Each wall is flat, endless, passes through zero and stands at right angles to its row. A trip goes straight from one point to another. List the walls that it crosses, first one first.

Walls:
(1): [  7 -87]
(2): [16 19]
(3): [25 28]
(4): [66 72]
(5): [10 -9]
(6): [-37  -1]
(7): [61 62]
Trips:
[ 6 29] to [ 43 -27] => 5, 1
[-77 -20] to [-57  24] => 1
[-6 24] to [36 50] => 6
[-52  54] to [-21  31] => none

Walls:
(1): [-37   0  34 -25 -14  12  74 -16]
(2): [ 11  16  -7   0 -31  -4 -15  29]
(3): [ -2 -24 -19 -17 -31 -14   9  -2]
(4): [ 21 -71 -39 -32  38 -15  48 -57]
(5): [ 37   5  -1 -15  25 -57   6  14]
(6): [ 34  10 -19  25   5 -12  10  18]
(7): [ 42 -22 -16  11   2  63  20 -62]
Trips:
[-17  57  23 -12  19  -8 -11 -17] to [-41  29  18  12  11 -19  -4   2] => 5
[ 51 -84 -31 -70  41   6 -34 -10] to [-34  16  40  13 -46 -29  18  34] => 7, 2, 1, 4, 5
[-17  -3  50 -13   8 -29  13   7] to [ 15 -12 -26 -12 -39  40 -19  26] => 3, 2, 5, 1, 7, 6
[-48 -33   6 -18 -24  -3 -21   6] to [-10  69   1  20 -60 -95 -13   2] => 5, 1, 6

Walls:
(1): [ -2  -1  10  35 -36  14 -41 -35 -47 -29 -27 -31]
(2): [ 14   0 -17  24 -12  12 -63 -60   0   0 -26   9]
(3): [-39 -57   2  50  38 -18 -12   8  37  20  47 -26]
(4): [-35  30 -11   1  -9 -74   7  10   5 -35   7 -51]
(5): [ 21 -38  15  42  28   1  29 -35   8   2 -48 -51]
(6): [ 10 -11  44 -38  10  20 -36  64 -13 -20  21  -9]
(7): [-43  12  -9  45 -15 -26  11 -12  22   7   2 -29]
(8): [ 26 -21  -9 -35  -5  13  28  21 -34  -4  21   7]
Trips:
[ -9  13  46 -63  14 -93 -39   9  27   5  43  -4] to [ 48 -10 -23  36  33  41 -25 -11  25 -32  22   0] => 2, 4, 5, 1
[ 32  36 -17  12  15  29 -63   2  22 -20  41  61] to [  9  -6 -31  -9 -42  95  19 -50   9 -18  21 -69] => 1, 8, 6, 5, 7
[ 29 -36  26 -14  43 -26 -13 -22 -18   6 -56  86] to [ 53  -6  -9 -10  42  16   3  35 -52 -30 -14  -1] => 6, 2, 1
[ 30 -19  23  41  36  65  13  56  17  59 -18 -19] to [ 23  25  26 -42  40 -27   4  16  14   3 -62   4] => 8, 3, 4
[-27  -1  77  39  35  43  33 -20   3   6  21  -6] to [ 33  -4 -67  -8  40   4 -12 -55  70  26  24  20] => 1, 6, 2, 7

Walls:
(1): [-13  23  -6  22  -4  37  -4  36  20 -10   8 -72  10 -47  -2   0 -12  36
  20  19 -37  44 -14 -40]
(2): [ 70 -49 -29  -1 -44 -17 -32 -24  -7  12  40   7  -5 -39  36  41  23 -33
 -26 -18  25  37   3 -31]
(3): [ 42  22  16  58   8  14  23  85 -10  26  31  31  40  -5  22  -5  26 -24
 -30 -37 -33  22 -10  20]
(4): [ 44  15 -61 -21  19 -12  12  29  13   6  31 -52  28  -2 -10 -10 -37   9
   5 -12  29   3  16  67]
(5): [-31 -37   8 -27   5  12  79  21   2 -46   7  10  15 -22  64 -51 -44  38
 -40 -28   5  -3 -61 -31]
(6): [-37   1  30  -5  -7  20  31   6 -10  31  -8  42  18  28  37 -26 -14 -12
 -22  54 -32  27 -19 -16]
(7): [-11  -2 -21  46  -8  11  -4  16  11 -70 -47 -31   0   4   5  30  -5  24
 -13  13   3  17  14  16]
(8): [ -7 -20  39   9 -54  -1 -37 -33  13 -11  21  12 -36 -30  15 -18  18  37
  -4   5 -23  29  -6  52]
Trips:
[ 15  13  14 -52  19 -33 -21  -1  28  -1 -50  -8  44  22 -26  70  35  18
  49  37  30 -95  15 -47] to [ 56  31   6  31  24  -6 -78 -22  25 -32 -77 -36  53  -1 -60  -8  41  13
  -1   0  10 -35  30  55] => 7, 4, 8
[ 24 -12   2 -20  18   3   3  40  49  16 -11 -22 -49 -14  14 -36  16 -15
   7  -8  28  -2 -57  -8] to [ 42  30  12 -19  -4  -9 -59  21  19 -24  59  27  26  58  16  -8 -18 -74
  51 -26  -7 -14  31   4] => 1, 5
